Rows are points. A path goes straight from each point to the next, and from the last back to the first. The post is the endless flat space through its rows: a point in 2 columns, a line in 3, a plane in 4, and so on, so that a path can go around it. How many times does the path go around the post? Going back the other way cancels.

Post:
[[ -6  27 -11]
 [  5 -13  13]]
Path (12 x 3):
[[ 25   5  -7]
 [  3  -4  -4]
 [-17   0  -8]
 [-18  -2  16]
 [-30  -8  15]
 [ -3  -5  -6]
 [ 10  -2   0]
 [ 24  25 -11]
 [ 12 -19  -7]
 [-39  60 -53]
 [ -4  -3  17]
 [ 15  41  17]]
Times around: 1

Post (7 x 8):
[[-13  28  33  15 -13  22 -26 -14]
 [-48 -18  -4 -16 -32   1  47   5]
 [-48  -7 -37   5 -26 -27  17  50]
 [-33 -14 -17 -45   0 -16  26  33]
 [-21  15  11 -14 -25 -31 -10 -18]
 [ 39  14  -7   9 -15  24 -11 -45]
 [ 24  24  23  60   1  -6  11 -30]]
Path, 7 rows:
[[-11 -41  16 -20  14 -23   7  13]
 [-47 -13  56 -40 -25 -39  13   7]
 [  5  33  14 -22 -20 -24  23  11]
 [ -7  14  13   5   3   0  19  36]
 [ 26 -20 -28   7 -11 -14 -16   1]
 [-39 -12 -10  38 -22 -14  12   3]
 [-53   0  10 -25  18 -20   4  17]]
Times around: 0

Post (11 x 12):
[[-13  11 -12  -9 -15  32 -11  30  -5  -5  -6  21]
 [  1 -19 -11  -6 -34 -10 -16 -25   0 -23  -2 -11]
 [  3 -19  -5 -18   4  -7  45  -6   0 -25  -5  21]
 [  6  -1  60   8  16 -10 -13 -36   3  15 -20 -43]
 [ 24   4  38  24  42   7 -27 -22  30  26 -10 -10]
 [  4  -2  -8 -37 -24   1  -2 -43   7   3 -19   9]
 [ -1  -2 -30 -23  -6 -20  13  -6 -18  10   8  -3]
 [ 26 -12  30 -17  49   5 -15 -33  -6   6  13 -17]
 [-33  19 -41  16 -12  51  23  16 -13  -9  33  50]
 [ -9  44 -44   9  14  46  17  21  -2 -18   1  16]
 [-14  39 -15   5  -3  12 -17  -1 -18 -10 -16  39]]
Path:
[[-11  21   2  -3  13   7  12   3  -2  14  25   6]
 [-42  13 -28  -5 -40  11  30  28   1 -20  -3  40]
 [ -6   9  -3 -30   5  21  -2   9  -5  21  17 -10]
 [-12 -11  27  12 -15  -2 -12 -10  26  -7 -19 -22]
 [-17   6  -7  -8  -6   4   2   0  -3  18 -22  12]
 [ 13   7  -8  -9 -12  18 -39 -18  -5   6 -29 -18]
 [ 22   8   2  11 -14  12  -6 -23  10  21  -6  18]
 [-13  46   9 -10  -6  26   1 -19   2  12 -24  60]
 [  6  41 -16 -49  16 -31  -2 -23 -17  16   0 -13]
 [-30  27   4  -1  21  15  -9 -10   6   3   5  29]
 [-48  35 -39  16  -5   7   8 -22 -36  14 -30  42]
 [ 14  -7  -3   0  22  21 -15 -26 -16   7 -16 -14]
 [ 20  15 -29  -8  36  27   8 -11  -2   4   5  -5]
 [ 13  16 -20 -12   6  12   7  -1 -11  17  -1 -11]
 [-14  -7 -24  35 -31  15   3   3   9 -29  31  45]
 [ -9  43 -14   0  -5  -7  26 -23   8 -39   0  -3]
 [ -8 -28 -10 -16   3   5  -3 -26  20  -4  20  -5]
 [ 23 -12  -7  31  40   5 -14 -20  33   7 -19  12]
 [-33 -27   7  16 -31  32 -12  -2 -15  -1   7  28]
 [ 48  -9  36   8  13 -27 -10 -31 -11 -24 -42 -10]
 [  6   3  20 -15 -31 -11 -37 -12 -29  11  -1 -16]]
Times around: 3

Post (17 x 18):
[[  3  22   2   9  -3  17   0  11 -24  -9 -17 -11 -10  -7   2  21 -23  17]
 [ 16 -21 -13  15  31  16 -56   6   9  -4  15  40  40  17 -16   6  -3 -38]
 [ 12  32   2  20 -18  -3  21   0 -40  -5  -4 -17  -8   5  -9 -39 -24 -22]
 [-25  19  -3 -35  -1  26 -59   1  25  -6  -9  -9  33  11   6   4  -9 -29]
 [  3  32 -28 -20  35 -14 -36   5 -29  29   9 -41  10  -8 -11  -4 -17   4]
 [ -3  20  -8  32 -10  33   3 -13 -24  52  -3  11   1 -38 -17 -22  32  43]
 [ 20   8   7  -3   5 -24   9   8   4  20  32 -17  -1  -8 -22  16 -16   1]
 [-42 -14 -12  -8  -2  21  -4   5   8  -9  52  28  60  -9  43   7 -17 -21]
 [ 30   4 -20  -5 -30 -17  -6  19 -28  24   1   0   0 -13  -3 -18 -26  -9]
 [-40 -37 -36  32 -26  13  23 -45 -37 -27  -8 -54   7   4 -36   7   0   1]
 [ 43   7 -12  20  23  20  -8 -46 -26  13   2  -6  -2  15   0  -7 -48 -19]
 [ 24  -4  -6   8   8  -5 -19  12 -29   0  25 -17 -20 -26   9 -17 -20  19]
 [ -4   8  10  -7  -8   2 -14  23  -2   8  -6 -15   2  28  21 -29  -2  28]
 [ 34  -4  37 -22   7 -29   3 -23 -12 -12 -29 -11   1  -5 -24   4  22  15]
 [ 48 -16 -16  -6  15   6  -3   0  -4 -42   8   7   7  15 -32  -5 -42 -10]
 [-10   1  -3  -9  17 -22  -4 -14  38 -20 -19  10  22   2   1  -2  15 -24]
 [ -3  16 -30   1 -15  33  15  -3 -39  25  35  -9 -36  12  43 -30  21  16]]
Path (20 x 18):
[[ 19  -4   7  16  -5  35  18 -37 -23  22 -10  11 -14  43   6  -8 -13  -6]
 [ 32  -6  -7 -24  -4  -9 -26  26 -16  -3 -10 -44 -29  21 -31 -18 -16  15]
 [-14 -26 -43  15   4  56 -19  10  13 -10  -6 -16   3  -5 -13 -26  50  27]
 [ -2 -14 -32 -17  22   3 -11  -8  -9 -28  25 -37  32  17 -57  12  20  23]
 [ -2   4  25 -33 -57  11 -34 -24   2 -21 -28  -4  35  25  42 -55 -48 -23]
 [  6   8   8   3  18   6  -8 -28 -24 -14   7  -5 -21  -1 -35   0  -5 -15]
 [-33 -16  -2 -34  18  32   2 -14 -11   8  23 -23 -13  -4  26   0  21  11]
 [-22 -29  -2  -3 -13 -13 -14   0  22  40 -31 -26  23  11  11  13  30  15]
 [ 20  25  -8  16  18   1 -14   2   8   3 -13 -11  14  -5 -47 -33  12  -8]
 [ 25  27 -18  17   4  -1  -6   1 -20  -6  22  -3   8 -16 -27  10   3   2]
 [ 27   8 -26   7  34 -19 -14 -27  18  16  11  33  -5  25  17   7 -41 -10]
 [-25  -3   0 -13 -27  37  12  -8 -10 -23  22  30 -10  -1  28 -23  -3 -29]
 [-12   2  28  13  -5  52 -10 -26   2  13 -37   2 -10   8  29   4  -5 -11]
 [  1  -3  -7   3  -8 -14  -9 -19 -10  25 -10  17  -2 -22  12 -36  -2 -16]
 [  7 -34   7  16  13  22 -16 -26   0  10   1  24  20  42  -7  -7  -4  19]
 [ 26 -21  27 -25  15   1 -26  -7 -14  27  -6   1 -16  29  15  24  -6 -18]
 [  3  -5 -11   0  28  -5  -9  -9   1 -30 -21 -20  50  -4 -42 -42 -32 -32]
 [  9  51 -16  14  15  20   1  31 -16 -37 -35 -31  18  37 -12 -16 -27   2]
 [-10  28 -14   2  11  20 -30 -17 -46 -16  21  -1  59 -17  -5  -3 -10  -9]
 [  1  22 -26 -19  17  37 -21   3  38  21  24  -3  -8  44   9  23 -23  20]]
Times around: 3

Post, 17 rows:
[[-19  -5  14  -2  14  27   5  12  20 -20  -4  -8 -19   8   8  16  15  -5]
 [  0  -9   6 -31   2 -18  -1   3  -1  -3  -6   5  19  -3  -6   8 -26  -7]
 [ 22  15   3  34  14   5 -19  -7   1  17   0   9  -6  -2  -7  -5  -2 -15]
 [ 14  24 -20  25   1   4 -16  11  42   1  10   0 -21  10  -5 -13 -15  -6]
 [  4  11   3 -15 -10   5 -17  14  14 -14  14  -6  -2   8  12  21 -17  -3]
 [-26   2  -6  -7 -23  10   3   8   5  12  15 -10  -2   8  -4 -18   5 -14]
 [ -6   9   0 -12  25 -14  10   3 -11 -23   1 -11  10 -17  12  16  19   7]
 [ 30  26 -17 -16  -8  -9   7 -19   6   0   0 -24   0  16 -18 -14 -18 -17]
 [-15  21  12 -15  -3  -7 -13   8 -20  -7  -6   5   4  -2  -3 -12  -1   2]
 [-11  13   3 -14  10   8  11 -29 -22   3 -12 -10  29 -17  13 -19  11 -14]
 [-11  37 -27   8   7   3   0  27   5  19  -2 -20  15  20 -12  -1  15  -2]
 [  6  18  -7   8   5   2  -8  -5   9   1   0 -26   5  19  -5 -24 -11  -7]
 [ -6  -3  20 -10  -6   6  25  -9  13 -23  -7 -11  27   3   5  13   4   5]
 [ -1  -6 -22  23  10  15  -4   2  11 -21  -9  -1 -20  11  -6   4   8 -13]
 [-21 -11  -2  -2   3  24   9  14 -17  -3   4  -7 -11   7  -7   9 -12 -12]
 [ -8   2  -5  11  -8  -7  -3 -23  23  -5  -9  -7  -6   3   4  13  -3  13]
 [  7 -11  -5   5 -13   4   2   6  10  -5 -10  14  -2  28   5   1 -10  10]]
Path, 30 rows:
[[ 25  31  -3   0   2 -17 -14 -30 -17 -19 -20 -32  18  46  10 -26   2  17]
 [-30 -17  -2   3 -13 -11 -21  -3   9 -23   2 -31 -44  19 -11  26 -12 -16]
 [-14  16 -13  -6  -4  -1 -21  14  25   9  -6  24  18  -8  17  24 -54   0]
 [  0  34  -2  -6  21   1 -10   4  -6  -7  -7 -21  19  32  25  10 -13  29]
 [-19  -2  -9 -13   6 -14 -14 -19   5   1 -23  -1   9   7 -13  14  -8   6]
 [ -7   6  -4  27   6  19   6 -23 -15  -6 -14 -31 -11  14 -10 -27   6  15]
 [  2  -8 -21  13   7   5  -1   5  27 -13   3 -19 -28 -11 -16   5   2 -23]
 [-14   7  -2  -4  -8  22  11   8  12   5 -13  -3  -4  16  20  14 -16  -1]
 [-12  -7 -29  -5  -5  11  -1  40   2   9  27   5  -7  21   9  20 -14 -18]
 [  6  37 -32  17 -16  -6  -7 -16   4 -11   6 -26   3  23 -15  -6  10   7]
 [ 22  -7 -20  -5 -17   1 -20 -18 -10  14  10  -1  15  12   2  12 -26  -9]
 [ 26  12 -46  15  -5 -12  -7 -28  -5 -18  20  -7 -21   3 -11   6   4 -17]
 [-38  19   6  -4  13 -14  -5  14  11  11  -2 -13 -11  11 -19  -4  22 -18]
 [-21  13 -20  -2   7  -2  24  -1  20 -31  12 -10 -23  17   7 -27  19   4]
 [-26  -4  16  10  10  23  19 -10  23  -5   8  -4  16  -6  -2 -12  26  -8]
 [  8  -6 -19  -1   3  12 -14   4  -4   5  -2  10  17   8  14   1  -6 -10]
 [ -3 -30  31 -26  -7 -14   4 -16  27 -18  -7  -1  18 -13  19  -8 -11  -2]
 [-13  17  37 -21   3  33  -2  24 -26  -3 -20  14  -4   8  33 -13   9  -8]
 [ -7 -29  -4   6  24  14   8  -9  11 -14  -5  15   5   1  10  30   4 -30]
 [ -9  -5  19 -10  19  22  17  23   4 -26   3  27  15 -12  -4  -3 -20  -8]
 [ -3  -7  -1  -1  13  -8 -10  -4 -21 -23  -6 -15  -1  16   1 -13   5   7]
 [ 12  -3  20  19  22 -22  26 -23  10   0  10   0  -3  -8  -2 -29  10   6]
 [-17  -1   3   2   3  -5  29 -21   0  -4   5 -16   0   1 -13  -5  -5 -16]
 [-38   4   1 -13  19  16  28  -4   7  -6   9 -13 -13  -7 -37 -15  22 -30]
 [ -9  14 -52  25  -6  13 -10   4  20   8  35 -25 -60   5 -11  -7  -6  -1]
 [  2  12  15 -13  10  11  17  19 -10  -5 -25   0   0  23  -6   7  21  12]
 [-40   5   4 -24   9  13 -16  10  31 -35 -13  -5 -10 -20  10   8  12 -21]
 [  0  13  18   5   3  10   5   2  16  12  10 -13 -12   9 -11  -5 -19 -16]
 [-13  16  25  -4  27  27   8  -1  24 -19   7   6   3 -14  18   2  17 -10]
 [  9  -6   2  -1  -3   4   6   7  15 -11  14  25  -9   0 -18   8  -8  -4]]
Times around: 3

Post, 17 rows:
[[ 43 -28 -11  -7  20  -6  20  -4  -2  21  16 -21   1  30   5  21 -16  17]
 [-37  -3  -1   0  31 -15  -5  -4  12 -25 -32  19  25   3 -56 -10 -12   3]
 [-20 -18   0   5  -6  -7  -3  -1 -13  -9  -9  -2  -5  23  10  19  -4  -6]
 [ -5  11  36   3 -15  -8 -36   2   3  -3 -13  -4   8   0  15 -15  28  16]
 [-23 -29  -5  21   8  -9  -5  -7  25  16 -26   1   7  -7 -34  -7   6 -18]
 [ -6 -15  22   7  21  20 -25  -3 -11 -18  -9  25 -12  13   7   5  27  13]
 [  5 -20  -1  -4  18   1  27 -20  25  17   4  20  -8   1  18  -7  -8  -3]
 [-27  -1   2  12  36 -15   4  -5   9 -18 -21 -32  15 -19 -31   7  23  -3]
 [ -8 -14  -9   8   0  -9   2  11  -3   5 -28   9   1 -28 -22  11   5  -4]
 [-34 -14  -5  12   1   8 -19   6  40 -21  -2  15  26 -25  -8   8   6  12]
 [ -7  -3  -1   2  12   4   5   8   5  22 -34   2  10  28  20 -10   9  17]
 [ 14 -13   0   2  15  41  37  -2  -8  26   0  -7  23  15  11 -10 -24  -2]
 [ 27   4 -16   3  18  29  20   0  15  33   4 -14  -7  30  10  11 -43   1]
 [ 33  -2 -14  -7  20  14  41  14   5  12  31  -4  -1  34 -11   5  -8  -1]
 [-15 -32  -3  15   1 -10  -1  -3  19 -40 -24   0  -1  -9 -33  -7  -2  11]
 [ 17  -6  -2 -37  -3   7  -9  -9 -18   2 -10  -2 -18  24  13  -4  19   6]
 [  8 -13 -14   7  -8 -20 -35  -9 -26  10   2  -8 -20   1  19 -15  14  16]]
Path (24 x 18):
[[ 36  36 -12  21  24 -17   2  13  23  19   9 -19  11  -6   0   7  23  55]
 [ -4 -21 -20  -7  27 -23  40  -4  13  23 -39 -24 -13   7  30  15  25  24]
 [ -6 -25  25  -1  12 -28 -12   4  30 -26  -1  -1  24   7 -17  -6  11  17]
 [ 27 -13   9 -13  40  35 -14  -5  31 -14 -10  40  -5  38 -27 -25  14   6]
 [ 12  13  -5  36   3  18  24   4  23   6 -17  -8  29  -7   6 -15 -36  32]
 [-17  32 -25  -2   6  33 -36  17  -4   0  -3   6 -28  21 -30  18   9  -2]
 [-22 -46   6  10   0 -30  27 -10  36  -2 -13   7  10   2 -11 -28   3  -2]
 [ -8 -10 -18  -1  33  13   4  -3  -1 -24  12 -24 -10  -3   0   8  22 -32]
 [ 17 -14  31  19  19  13   9  14 -16  -8 -21   4   1   9 -13 -16  16 -16]
 [ 23  -2  14 -45  28   1  19   6   5 -36  24   2  -9  43   3  -7  20  30]
 [-23  -3  13   2 -32 -18 -45 -14   5  11 -15   3  18 -42  -6 -31   1   5]
 [-44  11  21   7   5  46 -16  -2  37  -8  -6   5  18  -8  26   8   3  21]
 [  0 -36   8  14  27  13  26   4 -17  -9 -27   7  -5   7  -7   3 -14   7]
 [  3  31 -23 -24  -7  -2 -18  20   7  -9   0   7  -8  22  -6  -2 -17   6]
 [ 16  -8 -55  -5 -26 -23  -5   9   5 -18  -2 -51   4  27  -8  -1   4  24]
 [-22 -18 -12  20 -28 -24 -17  -6  51  23 -16 -37  19  12   6 -12  -5  18]
 [ -2 -18   5  18  42  -3  10  -6  -3   2   8 -10 -14   8  -5  16   6  -7]
 [ 14 -10  -3  12  12 -38  15  18  37   0 -43 -39  -9  16  10   5  20  18]
 [  5 -11 -18 -29  11   4  10  -4 -18  -8 -25   8  11  17 -27  16  31 -11]
 [-39   8  -4   5  20  -7 -13  -9  14 -24 -23  -9  -6  45   3   5  -1  32]
 [  0 -24 -14  -1   4 -42   7 -32  24  11  25  14 -16  -8   9 -19 -29   2]
 [  5 -22  40  -7  60  -6  -7 -12  13  24 -43  20  18  30 -30 -35   5  -1]
 [ 24   1  28  -2  20  -2  -7  35  52  24 -31  35  30  14 -25 -20  16  27]
 [ 10   6 -18   5 -15  -4  -9  20  18  33   4 -17  31  -2  15  16  -5 -17]]
Times around: 4

Post, 17 rows:
[[ 12 -11   3 -21   4  -5  -2  18  12  19  -6  -2  -4  13  -9   3  -3  -7]
 [ 40  14   7  15 -12   6  -1   1 -17  -2  17   3 -11  17   8 -19   1  20]
 [  8  10 -12  11  12  32  -8 -27   2 -21 -11 -44 -15  -5  -2   6 -11  11]
 [-19 -35  10  20 -11  11  14 -12   8  20   1 -23   3 -23 -28  22  -3   2]
 [ 26   4  -9  -5   6   0   2  10   8   0 -17  -1  32  18  18 -32 -10   5]
 [-26  -8 -17   0   3   4  -8  -2   0  33  17  -7  19  -4  -5  22 -26   7]
 [ 24 -10   1 -21 -12 -26 -27   7  -4  -9 -19   5   8  -7  -9 -10   0  -4]
 [ -5  -3  26  19 -22  10  -8 -23  -4 -15  -3  15 -20  -1  19  16 -16   0]
 [ 15  -4 -38  14   6   9  -9   3  10  11 -10 -60   7 -13   7   4  15 -27]
 [  8 -15  18 -22 -11   2  -5 -16  -2  27  10  -2   2   9  19  14   8  10]
 [ -4  -9  25 -14 -16 -11 -26   7  10  17 -20   5  13   6  -1   1  14 -13]
 [  9  11   1  -1 -14   7   8 -30  25  -3   1 -12 -14 -14 -12 -18   6   4]
 [-12  -1  32 -12  -8 -10  -5 -11  26   4   2   5  15 -13  30  15  -2  25]
 [ 17  25 -13  -2 -25  -1   4   8   2 -15 -29 -11 -23  14   4 -20   9  -2]
 [ -6  -4 -13  14  33  19  16 -17 -16  -7  15 -24  20   4 -20  25  -2  -5]
 [  8   3 -19  32  18   5 -15 -10 -11  15 -16  -7 -15  -8 -17  22 -28   5]
 [ -9 -18 -35  -5   5  16 -12  13   8  23 -15   4   2   6   8   5   2   7]]
Path, 26 rows:
[[ 22  12   2  32  -3   5  19 -12 -13 -11   2  27   0   9 -21 -11 -36   9]
 [ 17 -19 -14   2 -34  -8   2  13  47 -11 -10 -28 -17  -7  40   0   6  -9]
 [ 22 -42  15  19  11  -2  24  13  13  18 -12  -1 -14   3   3  -9   3  -7]
 [ 46  26 -19   1   8  -3  11  25   6 -24 -19 -18 -33  -3  13 -28 -17 -22]
 [ 19  17   4 -20  -9  -1   9   1   1  18 -11   2 -44  12  -4  18 -32  14]
 [  6   5  16  44 -33  26  14 -23 -21  -9  -7   3 -13 -18 -11 -22  20  18]
 [ 23 -52   1  18  27  34 -19 -13  11  50  -6 -19 -27   2  33  19 -42  32]
 [ 21   6   8  -2   0   2 -31 -26   3   3  30  12  -7  14 -12  -8 -12  -7]
 [ 19  -4 -19   0  -4  31  -8  23  29  35  39 -30   3  10  28   2   0  -5]
 [ 27   2  -7 -19  14  26 -16   2   5  21  -6   0 -11  19  31   1  -9  34]
 [ 27  26  -2  -9   4 -34 -14 -27  -9  18  30  16  -4  14  -6  18 -41  -9]
 [ -2 -21   4 -31  -3 -10  -8 -11  10   3   9 -13   5   8  -4  -1   9  -1]
 [ -8   5  25  -7 -31  11   6 -23  34  37   1 -12 -14  24  13  13  16  20]
 [-39 -15 -29  37 -12   2  -4 -24  20   2  11 -11  18 -37  -7  10   2 -23]
 [ 11 -22  31  -2 -29 -19  -2 -14  -1  -2 -30  -2   5 -15   4 -19 -20   0]
 [ 14  39   2   2  20   9 -11  14   9  21 -10 -11  12   3  13   1 -19  35]
 [ 27   9  -6 -12 -20   0 -16  -5  23  38  32 -24  -4   4  27  12  18  -5]
 [-22 -52  13   2 -15 -12 -13   5  17   5  -2 -15  16  -3   5  41  21 -36]
 [ 19  17 -16 -18  26 -29  10   8  11   1  15   0   6   4  11 -11  -4 -16]
 [ 31  31  15 -25  25   3  18  27  -3   3 -20 -15 -36  38   6   6  35   8]
 [  9 -26  -4  27  24  38  -1 -11   0 -25 -13 -15  -9  -8  -1   5 -11 -36]
 [ 23 -13  13   7  46  12  -7   0  29  38  -2 -39  29   2   4 -21  23  18]
 [  5  14 -42  -5 -20 -30 -19  -8  24  18  28 -11  -3 -18 -13 -10 -29   2]
 [-16  -1 -10  11  -4  17 -25 -16  -2   8   2 -16  -7  11 -11 -11 -16  -6]
 [ -4  28 -10  -4  28   9  -7   3  10   5 -18 -28  15   3  26 -13 -16  10]
 [ 12 -33  30 -39 -17  -2 -22 -11 -15  -9 -20  -5   7 -23 -19   9  10  10]]
Times around: 2
